Rows are points. Any point is a mix of the corners, with weights that add up to 1. It lies inside the corners' shape when no weight is negative. Say inside or outside, and name the corners with a negative weight.

Corners:
(1): 34 -3
(2): 18 -25
(3): -9 82
Points:
27 -7 -> inside
20 33 -> outside (2)
-4 67 -> inside
28 -51 -> outside (3)

Corners:
(1): -43 15 51 -7 99 -9
(2): -12 26 21 41 77 17
(3): 78 -35 35 -40 30 -3
(4): -10 13 -85 -34 47 -33
(5): 26 -7 3 -38 -121 -4
(6): -11 -29 14 16 11 -17
(7): 88 -11 -3 -11 -72 -51
Points:
9 13 49 12 47 6 -> outside (4, 6)
54 -21 14 -31 24 -11 -> inside
-9 13 0 -16 68 -4 -> outside (6, 7)
29 -4 11 -8 -17 -19 -> inside
37 -10 23 -9 -21 -18 -> outside (4)
-6 7 23 -8 17 -4 -> inside
7 3 -4 8 26 -27 -> outside (3, 5)
-2 -11 11 -10 26 -5 -> outside (7)
15 5 -35 -14 9 -19 -> outside (1)

Corners:
(1): -35 13 -16 -79 86 36 72 -70 14 53 -36 22
(2): -72 -20 -45 20 -2 1 -46 80 65 2 26 -53
(3): 60 50 39 -2 21 -36 9 69 7 25 2 -41
(4): -22 50 -6 5 49 -76 -34 7 53 71 0 8
(5): 23 48 40 -15 -20 -7 48 -61 -36 -17 69 -18
(6): -25 -30 -40 -27 -38 -11 -10 -65 95 -4 -43 -16
(7): -11 53 98 -18 7 -47 -35 -10 -31 87 31 -23
(8): 74 41 11 65 17 39 -14 2 72 -33 -49 27
(9): -77 -65 20 -16 8 49 40 -65 63 13 13 27
(10): -22 -17 4 30 -1 -64 -44 57 -47 3 17 -54
(11): 13 2 22 0 -11 44 66 21 -36 50 17 -44
(12): 8 -54 -55 -70 -7 45 29 33 -39 27 15 18
(13): -28 -13 -33 -36 -36 -11 81 54 -30 -35 8 25
Points:
-18 11 3 -11 7 -10 10 -2 7 24 11 -4 -> outside (3)
-7 -9 19 -8 4 19 15 -10 15 20 9 -21 -> outside (4, 13)
-7 -4 -3 -26 -2 19 34 0 20 8 2 -2 -> outside (4, 10)
12 22 4 -4 10 -11 -6 9 9 21 4 -24 -> outside (9, 13)

Corners:
(1): 51 -23 24 8 6 14 26 -3 64 -2 -8 47 7 2 -5 -38 -11 -30 20 6
(2): -24 -71 16 11 -23 4 -54 63 -81 17 35 2 6 -5 -39 40 -58 -17 -60 9
(3): 16 -5 11 -9 -77 44 11 28 -31 -11 -10 7 -34 -52 -49 -3 -13 -10 -31 6
(4): 82 36 -1 28 3 17 5 54 25 -8 -37 0 -42 -5 61 12 5 -6 52 48
(5): -15 -33 -21 -6 -110 -4 -12 9 -14 -19 68 19 -82 20 41 75 68 -42 0 29
(6): 35 53 -64 -10 41 24 38 19 29 15 -9 14 49 -17 -22 -27 26 40 76 -59
(7): 39 38 22 -17 30 -20 -19 6 30 -25 36 26 12 -29 59 -17 4 44 22 -26
(8): 65 -8 -13 28 59 -37 28 14 20 16 -24 14 18 -45 31 -2 17 39 -3 -11
(9): -33 -50 75 16 -16 1 -69 20 -43 -3 34 -44 10 -24 -88 -7 32 -48 -74 -75
(10): -10 -15 -13 -77 -4 -27 -34 20 -29 -21 -8 -24 54 -41 -64 -5 29 -20 -39 24
(11): 59 -12 -14 25 77 18 27 -29 -24 -7 -62 33 61 -24 41 13 37 -16 18 -18
(12): 48 -56 -56 -9 24 45 -4 -22 14 30 -50 69 16 27 23 -24 5 32 2 -25
(13): -89 -18 -43 -32 -101 14 30 62 10 -2 67 47 -91 32 13 26 -7 -64 -89 9
(14): -5 -4 4 32 7 -1 -98 9 -50 -21 46 9 53 -89 -120 -19 40 -50 -52 -45
(15): -4 50 -29 40 0 3 16 -22 57 -39 3 -46 26 1 30 39 -2 22 16 -21
(16): 18 -1 -41 32 37 -10 -8 14 -9 -45 -32 37 39 -22 -37 31 11 24 -1 -46
(17): -1 -44 31 -16 9 -3 -47 -1 -79 -5 -12 -1 -39 -51 -91 38 -20 -20 -47 10
(18): 59 7 -42 -12 50 -38 47 -36 -9 -28 -54 27 19 -15 9 -83 -10 -8 32 -53
(19): 41 24 -18 -15 5 -34 0 -3 45 35 -46 22 52 24 9 22 27 15 -2 -41
(20): -11 3 -3 37 27 -19 -14 10 -80 -8 9 -16 25 3 -51 12 34 16 -78 0
(21): -69 -19 25 27 -74 11 29 32 -4 -5 10 52 -121 -36 50 -11 19 -14 12 28
Points:
-2 -23 -21 16 21 3 1 2 -30 2 -19 24 14 -21 -36 -10 -6 -2 -32 -43 -> outside (1, 4, 5, 7, 10)
4 -8 -8 -4 -12 2 -4 13 2 -9 2 13 -4 -14 -5 6 10 -12 -10 -9 -> outside (20)
20 -1 -2 21 -3 3 7 15 -3 -17 11 -2 -10 -6 11 21 2 -4 -2 -8 -> outside (10, 12, 14, 19, 21)
-2 -2 -1 -10 -12 -5 -14 23 -20 -11 5 -1 -3 -33 -24 16 5 -11 -13 -10 -> outside (1, 12, 20)
-1 -13 -1 2 -3 -8 -6 12 -16 -9 7 12 6 -21 -23 4 8 -9 -23 -14 -> outside (4, 12)
17 30 9 43 8 4 13 22 30 -8 3 8 1 -24 19 6 28 6 -4 -24 -> outside (2, 5, 10, 12, 17, 18)
34 -2 -12 4 11 2 10 7 10 -6 -16 22 6 -10 0 -15 5 -4 11 -12 -> inside
6 -14 -17 -5 -10 8 -1 16 -4 0 -1 25 -10 -7 -6 4 5 -7 -18 -9 -> inside

Corners:
(1): 47 -33 -46 7 42 78 30 36 -10 10 -19 -10 -25 -14 40 -48 9 -29 23 -24
(2): -36 9 71 -81 -37 -2 -28 7 24 -14 32 21 -41 6 -6 79 13 22 56 0
(3): 64 -21 -28 -22 18 -32 57 -35 -47 13 18 4 -96 -64 11 -42 -57 -45 -24 -32
(4): 46 22 -41 -37 41 6 40 -24 19 -27 -9 -10 -23 -69 1 91 47 -22 24 2
(5): -68 -21 15 -94 -107 -3 -15 -73 46 -42 43 43 -20 53 54 21 104 41 65 -37
(6): -7 -22 -65 -14 35 -16 27 61 0 37 -17 -53 -50 -55 17 9 -32 -62 -36 16
(7): -13 -60 32 7 -31 -68 11 -30 68 -71 17 11 1 -41 71 -15 25 16 47 66
(8): 47 -38 -15 51 -21 29 -34 -21 29 -21 -46 -51 -30 -11 -18 -78 -15 -40 -62
 -20
(9): 11 96 -39 6 -43 -14 22 4 -40 20 -17 18 -32 -3 18 44 -46 -14 -37 10
(10): -42 -3 53 6 38 41 -9 10 1 -37 -34 -29 -8 71 -55 55 17 66 -64 -27
(11): 34 -59 52 30 11 41 -13 -4 -8 84 10 -39 -27 62 -35 -21 -13 -41 -5 27
(12): -30 14 -94 35 36 -23 -29 1 -64 -51 11 -13 -9 7 -24 21 -67 -19 52 8
(13): 21 63 -92 -49 44 1 21 21 -14 56 -59 44 -36 -46 -26 -27 -37 -40 4 16
(14): -22 -32 78 -69 -40 -26 -71 -22 -17 -2 36 12 28 69 63 51 -8 65 33 18
(15): -27 -31 26 -67 -81 -27 -36 42 23 -18 84 9 -10 -12 49 -1 81 78 49 28
(16): -13 17 27 7 11 -48 25 -18 47 16 -9 -31 -68 -36 -24 19 -14 58 70 1
(17): -46 15 61 -100 -37 47 -5 -30 -36 -27 37 -29 -5 -11 24 41 52 31 23 -3
(18): 5 -15 65 56 78 5 -5 30 10 -29 -43 -74 48 85 -50 34 53 -25 -8 -38
(19): 4 18 37 26 102 60 -28 -4 54 -13 28 -43 48 73 -11 6 7 15 -18 -23
(20): -41 8 -53 -11 -42 1 -19 13 -11 14 42 52 23 -44 66 4 -3 30 -1 -15
(21): 3 5 -8 50 74 10 -18 -16 -36 40 -41 -27 -100 -38 -17 -43 -7 -13 -32 -15
Points:
-3 -2 18 -16 -6 2 -4 -12 11 -1 2 0 -16 9 9 11 19 14 13 -5 -> outside (6, 12)
-9 -2 25 -8 -14 -5 -7 -15 24 -40 24 -15 2 16 -4 33 31 18 15 -7 -> outside (1, 6, 13, 14, 21)
14 29 -53 -16 28 44 26 -11 -24 13 -24 -15 -36 -21 -19 -2 -26 -21 -37 -24 -> outside (2, 7, 14, 15, 18, 21)
-36 5 24 -11 -8 -1 -26 -8 7 -3 0 -8 1 33 3 23 3 15 6 0 -> outside (1, 3, 4, 15)
-11 -11 3 -19 12 1 -6 -6 -4 -7 12 -7 -23 4 5 15 6 7 21 -3 -> outside (8, 9)

Corners:
(1): 30 20 -21 -6 16 -86 7 5 -65 -26 -11 3 -5 62 -25 -7 25 -65 12 -62
(2): 16 -16 -21 -2 -49 -5 -97 47 -49 6 26 14 13 37 4 -38 -70 -5 52 26
(3): 0 30 -57 35 -12 -73 -17 -34 -10 -18 23 -34 30 121 -10 -14 10 -49 86 3
(4): 28 81 43 -9 -11 19 27 -49 -21 -30 -3 7 47 -60 41 73 5 0 -65 12
(5): -6 -23 -16 4 -47 -62 -68 70 -26 4 -31 21 36 6 -23 33 2 15 21 13
(6): 19 -77 32 -8 -1 31 -49 -55 39 -30 15 45 -28 -46 6 40 -2 22 -7 71
(7): 21 -9 -21 13 20 28 -35 -10 31 -35 35 -5 -10 -15 33 -15 21 56 -34 61
(8): 15 -8 1 19 16 -53 63 -29 71 -47 -12 -57 -9 32 0 -29 8 -86 17 -11
(9): 8 3 15 -35 39 29 15 8 -7 -10 6 28 -26 -29 -17 91 -44 40 -22 28
(10): 28 30 49 51 11 -17 12 -17 8 -40 56 30 41 -2 7 34 32 -11 -43 30
(11): 33 19 -52 72 58 -12 9 -14 31 -24 -1 -25 3 13 13 -10 26 -76 7 -9
(12): -28 -10 -14 29 -17 -22 -35 38 -32 2 19 -15 40 67 9 -51 42 -66 54 -26
(13): -29 29 53 9 20 3 -11 8 -54 -21 -17 55 -84 -35 32 43 -88 32 -4 60
(14): -24 -72 -59 17 -70 -17 -54 38 -68 71 -8 38 22 80 12 -67 -24 -36 49 66
(15): -2 1 -91 -13 -7 -48 7 1 63 -8 15 34 5 57 -16 16 51 -81 17 -59
(16): 28 -11 35 40 -56 18 13 78 -69 39 -21 50 -18 -9 67 -1 -22 20 68 53
(17): -6 11 -38 -26 -54 8 -92 24 17 1 -31 27 35 117 -38 -6 22 7 -14 6
(18): 39 8 3 22 76 8 -12 -78 82 -74 10 34 90 8 33 41 45 28 -48 9
(19): -41 -39 35 25 -68 24 -8 32 -13 15 -27 40 -73 -56 24 66 -58 75 -15 -17
(20): -8 34 -14 4 14 -22 -56 -25 58 45 -6 1 33 44 -32 -16 19 3 -11 -24
(21): -6 9 41 19 2 26 64 -26 10 -56 2 41 -16 -61 -22 28 -7 42 -8 20
Points:
8 -5 -9 14 -10 -11 -23 6 -6 -10 2 15 -3 14 4 7 -10 -10 9 5 -> inside
0 -7 -17 24 1 -24 -20 -10 13 -22 10 11 10 34 -4 -6 12 -19 12 3 -> outside (4, 9, 16)
16 16 -19 18 7 -25 6 -2 9 -18 -1 0 31 39 -5 -5 32 -32 6 -5 -> outside (2, 6, 13, 19)
2 3 6 18 2 -16 19 4 -7 -7 4 22 5 -3 13 9 9 -2 -8 6 -> outside (2, 3, 6, 11, 17)
2 1 -10 11 -8 -9 -17 -1 10 -12 6 14 6 17 5 8 -1 -9 9 13 -> outside (1)
9 5 -3 11 -6 -11 -19 7 -6 -13 1 15 13 5 2 20 -4 -4 1 13 -> inside
11 13 -17 -9 2 0 -29 -14 4 -5 -17 30 8 14 8 42 2 18 -21 14 -> outside (2, 8, 10, 12, 21)
16 -3 -17 20 16 -15 -9 -7 -11 -22 22 1 21 32 30 -9 10 -45 19 18 -> outside (5, 17, 19, 20, 21)

Corners:
(1): -54 0 32 -21 34 7 26 25 -37 -32 -36 -12 4 61 21 4 -55 26 10 36
(2): -47 -68 -47 -28 -19 -16 23 -19 37 31 35 4 -18 -45 -24 -29 39 -22 38 -62
(3): 10 -53 -55 30 -26 -64 -31 -3 69 -11 24 18 48 -48 -25 15 68 -2 18 -40
(4): 24 -7 39 -35 38 11 -20 37 -26 -23 -69 1 -44 36 23 -3 -5 0 38 -15
(5): 26 0 -17 -3 -60 -36 43 11 40 -18 23 -23 66 -10 -15 3 45 14 -76 -31
(6): 24 -18 -11 25 -37 -17 45 30 39 75 -31 -9 78 -39 11 23 29 6 1 -38
(7): 19 17 14 -28 36 4 -37 -50 -5 -6 -25 -33 -9 -11 30 34 -10 30 68 -13
(8): -11 54 37 4 -38 21 -100 60 -21 9 -49 26 34 20 18 -47 -9 12 -33 10
(9): 39 58 22 22 -9 20 -4 44 1 -56 -27 -19 43 3 121 -36 -23 -39 -5 43
(10): 8 -54 -46 45 -8 -45 -6 5 27 82 71 -2 55 14 -60 6 65 35 -1 -59
(11): -16 -5 -57 -42 10 24 -41 -3 53 12 -28 -29 -11 20 -31 38 37 40 28 10
(12): -12 8 -25 -46 37 -25 14 -18 -14 -24 -46 -48 -25 6 -4 -29 -14 -1 19 8
(13): 34 -75 -40 49 -10 11 -6 0 44 9 13 -7 61 -69 -63 -1 21 45 -29 -69
(14): -7 -21 10 -27 7 13 11 -56 35 -24 -68 -28 -1 36 13 -20 -4 -2 -3 12
(15): 34 31 48 -24 20 13 -12 25 12 -67 -32 -16 83 -15 30 -30 -5 -29 -3 28
(16): -9 -77 0 -35 -25 -44 -27 -34 41 -32 -7 -75 44 12 -14 12 31 7 -18 -35
(17): 49 35 11 -19 -48 41 -18 48 -46 -2 -48 20 -2 39 80 4 -73 -35 78 43
(18): 2 -61 -13 -4 -21 -33 -38 -2 46 51 38 -10 -8 -11 -31 40 18 1 11 -6
(19): 33 -3 -15 -36 24 -9 -69 26 -23 -43 14 40 16 38 85 7 -8 -50 -12 20
(20): 41 59 37 54 -63 2 -18 31 -76 -2 6 -18 69 8 79 40 -16 -79 10 19
(21): -9 31 2 -26 38 2 -23 4 -1 0 -15 -38 1 66 13 42 -68 -17 29 -25
Points:
10 -8 -2 -2 -9 -2 -9 4 10 2 -16 -15 20 5 9 3 3 0 15 -10 -> outside (19)
10 -23 -10 16 -38 -11 -7 21 15 16 13 4 40 -3 18 8 2 -14 -3 -14 -> outside (4, 7, 11, 12, 15)
0 -18 -13 1 -6 -10 -11 -12 26 29 -8 -17 17 -12 -33 9 28 11 11 -36 -> outside (1, 9, 16, 17, 19)
1 -22 -20 -5 -17 -13 -10 -8 21 3 -8 -27 9 7 -15 -3 15 2 4 -21 -> outside (1, 6, 7, 15, 19)

Corners:
(1): 20 23 19 25 53 35 33 -41 35 -30 13 59 -12 78 -28 -60 95 -27 -11 36
(2): -5 -2 84 -38 9 -5 -13 32 -40 -26 46 13 -69 -8 -27 -65 9 21 18 0
(3): 23 15 25 45 -16 10 5 -43 -8 44 -19 -45 18 34 40 43 -30 -27 -44 -19
(4): -6 -10 -66 -39 -25 45 -13 2 -67 44 -15 -41 22 -2 -1 -9 -41 -17 -50 2
(5): -78 79 12 -33 -60 7 -81 -28 40 -18 -4 16 -65 -59 -29 -28 2 24 -85 59
(6): -66 24 -56 -28 51 -43 18 -38 2 42 1 14 43 65 -7 23 -19 -8 51 -26
(7): 2 -59 -1 -25 87 20 17 35 -95 -33 61 79 -51 70 27 40 51 -73 52 -14
(8): -9 -11 -1 3 -26 -33 -1 -62 4 47 63 -45 46 -17 -13 66 -18 -58 -11 -20
(9): 67 -7 19 60 36 27 25 -82 -23 -2 -23 9 61 -13 -20 3 -6 34 -88 40
(10): -53 57 -3 -41 -18 27 0 -76 -59 -45 21 -1 12 47 59 39 73 -62 -21 55
(11): -114 32 3 35 28 32 -34 -66 -41 -46 -31 -10 44 50 8 31 16 9 47 39
(12): 33 -3 34 88 42 0 59 -49 44 69 -10 29 38 -7 9 32 -11 34 2 48
(13): -83 16 -68 -34 -27 -40 -21 -92 13 11 -31 21 23 -26 11 21 -16 -17 45 10
(14): -77 46 -8 2 -63 -38 -107 30 -81 37 3 45 -97 -55 -11 -37 -20 -19 22 67
(15): -6 -28 -30 -38 47 25 -21 -14 -56 15 15 65 22 39 47 -28 -37 38 59 -31
(16): 32 -30 -18 66 75 18 78 -28 27 74 -23 49 90 44 75 5 -43 -35 -72 -20
(17): -8 -26 -13 -38 -57 -80 -57 -52 22 38 -6 2 9 -20 -23 24 -54 12 -24 62
(18): 5 54 62 35 -31 -64 12 -30 49 -13 64 -67 -51 -10 -6 14 -34 -36 -11 53
(19): -109 14 -27 -38 -56 -68 -42 23 -39 5 69 -21 -89 -36 -7 15 16 4 48 -43
(20): 0 2 -39 -44 35 -11 -50 1 -60 -40 -26 9 62 50 31 73 21 -60 26 45
(21): 6 -8 50 83 55 -45 -60 21 -51 45 20 -68 -27 -42 85 64 -20 -68 -3 84
Points:
5 -7 5 2 19 11 -1 -21 -30 -4 15 3 10 20 16 10 0 -21 -25 14 -> outside (6, 12, 13, 14)
-13 10 -3 1 8 -12 -12 -19 -16 5 11 -3 2 13 12 16 -2 -23 -1 24 -> inside
-38 3 2 -1 24 -5 11 -11 -23 14 27 13 -9 18 16 -7 4 -21 27 -5 -> outside (3, 5, 9, 17, 20)
-15 5 -14 8 -7 3 -5 -39 -19 20 -3 8 23 4 19 30 -14 -13 -13 19 -> outside (1, 2, 6, 21)
-25 31 25 -3 11 21 -5 -36 -38 -31 25 -1 -28 29 4 -1 43 -50 -12 31 -> outside (12, 15, 16, 17, 19, 20)
-9 12 1 14 -1 -22 -9 0 -11 50 17 -19 -4 -12 3 9 -40 -4 -15 -3 -> outside (1, 7, 10, 11, 13, 17)
-19 20 1 16 -32 -23 -47 -37 -7 17 2 -19 -8 -30 -8 8 -23 10 -6 40 -> outside (2, 6, 7, 10, 16)
-17 21 10 2 -1 4 -14 -37 -18 -15 1 -21 7 18 23 10 7 -16 -22 26 -> outside (6, 7, 8, 12, 14)
-26 13 -2 -9 3 -10 -23 -21 -29 1 9 5 -4 11 11 8 0 -24 -1 21 -> outside (12)

Corners:
(1): -33 51 -13 -52 17 -28 -40 -2 14 9 -67 22 23 58 -46 -35 38 -11 -49 -13
(2): 21 -24 -19 -18 7 80 -10 -31 -21 -41 35 -1 18 21 -27 -8 42 -42 -36 57
(3): -9 -9 36 5 5 45 9 35 -1 -20 -24 -59 37 4 8 -6 -41 -35 25 10
(4): -44 -12 -85 -21 17 -8 76 66 39 29 -96 88 -50 8 19 17 44 -24 -31 -85
(5): 43 26 9 1 37 19 -17 47 -8 -35 76 45 2 45 -5 -24 27 -8 61 -8
(6): 46 20 31 3 18 -97 21 65 -53 29 -17 -49 -56 6 -67 57 -57 -32 -70 -33
(7): 33 82 3 10 7 7 9 1 -47 36 28 -65 -47 -1 9 -15 -8 7 -22 -23
(8): 57 16 21 28 -36 38 -15 59 -5 0 1 -18 -54 15 14 -1 83 -39 -39 -34
(9): -33 35 -31 -24 36 -3 -24 63 -6 -23 -17 52 -86 25 37 10 -21 61 2 -3
(10): 29 5 -33 -20 41 39 35 -31 56 -39 11 -2 4 -1 5 16 26 82 -2 -44
(11): 20 11 -58 13 27 43 -32 45 1 91 -54 50 -52 40 36 21 4 72 17 -3
(12): -13 42 -8 35 64 -28 -21 -41 -15 -29 1 -9 1 30 -98 -44 61 -17 -36 70
(13): 0 43 -31 -39 72 23 -22 34 -24 -33 44 23 31 -121 -32 47 -44 45 19 -24
(14): 17 46 98 -15 49 43 5 -43 -6 -23 56 86 47 60 39 -45 -13 19 -2 -62
(15): -40 -14 74 -3 6 42 -33 -45 7 -21 67 -42 68 33 -91 -31 54 51 8 31
(16): 2 74 -4 44 -34 2 18 54 58 -39 72 45 38 61 -10 29 66 -33 -31 -54
(17): -7 -47 31 -58 90 -1 -50 36 6 86 -18 -13 -65 90 56 12 -6 -12 -27 -39
(18): 12 60 -8 17 3 -3 2 -29 19 48 -74 39 -53 79 -29 -36 0 -32 -17 -93
(19): -24 34 -32 57 -42 -7 6 -8 106 26 -21 69 -5 59 68 -68 14 53 51 -66
(20): 41 74 15 -41 96 31 0 83 15 58 90 65 -54 4 -31 -8 -57 46 6 -33
(21): -59 1 -14 35 56 -60 -10 -28 -45 -29 -61 -20 -20 65 -54 -97 2 49 -69 -8
Points:
4 20 12 -1 25 12 -5 5 -5 -2 9 7 -6 43 -21 -13 22 -1 -24 -7 -> outside (13, 19)
-2 -4 35 -13 27 -1 20 -47 -2 -25 -11 -28 27 75 -47 -21 39 -40 -47 -24 -> outside (8, 9, 11, 13, 19, 20)
3 37 10 8 22 -5 -3 19 -28 -2 -3 7 -22 41 -36 -21 12 -12 -34 0 -> outside (10, 13, 17, 19)
-9 14 4 7 33 -4 -7 8 -10 -3 -14 -1 -16 38 -14 -32 7 14 -27 -19 -> inside
0 24 -18 -14 43 27 6 4 8 -31 37 20 22 0 -5 -14 12 4 -4 -12 -> outside (6, 8, 9, 11, 15, 18)
7 20 -5 -4 28 24 -11 13 2 15 -4 27 -17 33 4 -5 8 21 -6 -17 -> inside
2 19 3 -7 28 11 -7 15 -6 -1 -4 3 -7 28 -20 -7 8 -1 -18 -11 -> outside (19)
10 17 -9 -3 15 10 8 24 11 2 -11 12 -21 20 -6 0 27 5 -20 -33 -> inside
18 20 -1 4 37 2 6 40 16 27 25 33 -18 25 20 4 3 47 2 -61 -> outside (1, 2, 3, 9, 12, 18)

Corners:
(1): 5 -29 -22 -8 -6 -6 47 -32 -20 4 8 -36 36 -45 -48 -48 26 -1 -22 -11
(2): 3 -10 -36 61 37 -40 13 58 -5 -1 -3 -30 -28 17 -19 79 -7 -23 59 -75
(3): -59 -32 11 35 11 -16 -2 -13 -21 -31 43 40 47 -2 14 5 44 11 18 19
(4): 6 -14 70 -6 -46 -22 -121 31 34 30 -45 77 72 33 26 30 63 -15 25 -14
(5): 28 25 -1 -17 72 -114 7 59 -49 -49 44 7 -114 13 -38 28 54 -16 -52 -9
(6): 27 68 4 20 57 60 -25 39 -55 26 -39 43 58 1 -12 29 36 0 -46 2
(7): 30 -22 58 -34 3 -2 -43 45 72 34 -9 -17 114 47 69 9 79 -38 11 -39
(8): -15 80 39 -14 -17 -7 -17 28 46 5 86 -36 32 57 1 36 52 -73 -37 29
(9): 7 19 42 31 73 19 6 39 -65 10 -7 -11 -9 47 -38 27 2 -21 -36 8
(10): 42 7 -71 42 14 -18 33 -8 -78 -33 -32 28 -36 -40 -44 -22 -42 -41 -67 0
(11): 21 -8 27 10 14 17 -16 6 -46 13 17 61 -22 -57 11 -17 63 -50 -51 -33
(12): 12 -26 52 6 -99 19 44 26 0 69 14 93 40 40 36 -4 18 -21 7 48
(13): -1 -37 -6 14 -12 19 14 -10 24 -14 -17 11 -15 67 -11 -82 90 -55 -33 -10
(14): -3 20 -12 22 28 61 -5 75 -23 -44 -55 0 27 -69 -6 22 -40 21 -70 -4
(15): -22 12 -22 -40 105 8 23 12 4 -15 13 -77 24 -40 -2 -46 -1 9 -18 -42
(16): -21 52 -1 23 -34 96 60 -25 11 -70 -59 -20 71 1 22 35 -29 13 -4 15
(17): -1 -39 -17 -42 31 61 5 13 -58 -21 -50 -22 27 16 -4 8 16 -26 -21 22
(18): -23 -7 54 -24 112 15 18 33 15 16 26 25 46 -32 -58 40 28 -37 0 -26
(19): 44 3 -36 8 24 60 26 5 -12 -38 75 -3 -30 -15 19 -35 -16 37 -44 10
(20): 59 -30 48 73 -5 -50 23 60 4 51 -61 67 -4 -19 1 28 -4 -29 14 63
(21): 0 -49 -43 14 12 -6 30 -38 8 -14 -29 10 -7 -38 33 54 -21 68 9 -13
Points:
-1 -13 -4 8 16 10 9 14 -26 -11 -8 10 17 2 -3 9 16 -16 -11 3 -> inside
4 -1 12 7 19 8 4 26 -10 -4 0 9 12 -1 1 14 22 -11 -17 -4 -> outside (10)
11 1 -5 29 7 2 8 25 -18 -12 -8 17 -8 0 7 17 3 -3 -15 11 -> outside (1, 7, 18)
5 -2 13 15 61 -33 5 23 -10 0 -18 10 11 5 -22 24 31 -11 -2 -17 -> outside (8, 11, 12, 14, 17, 19)
7 -25 14 7 28 -17 0 26 -18 8 -20 26 11 -2 -7 10 30 -15 -9 -8 -> outside (8, 16, 19)
1 -9 -2 2 31 19 6 15 -14 -9 -7 3 22 5 -8 9 15 0 -10 -14 -> outside (8, 11, 20)
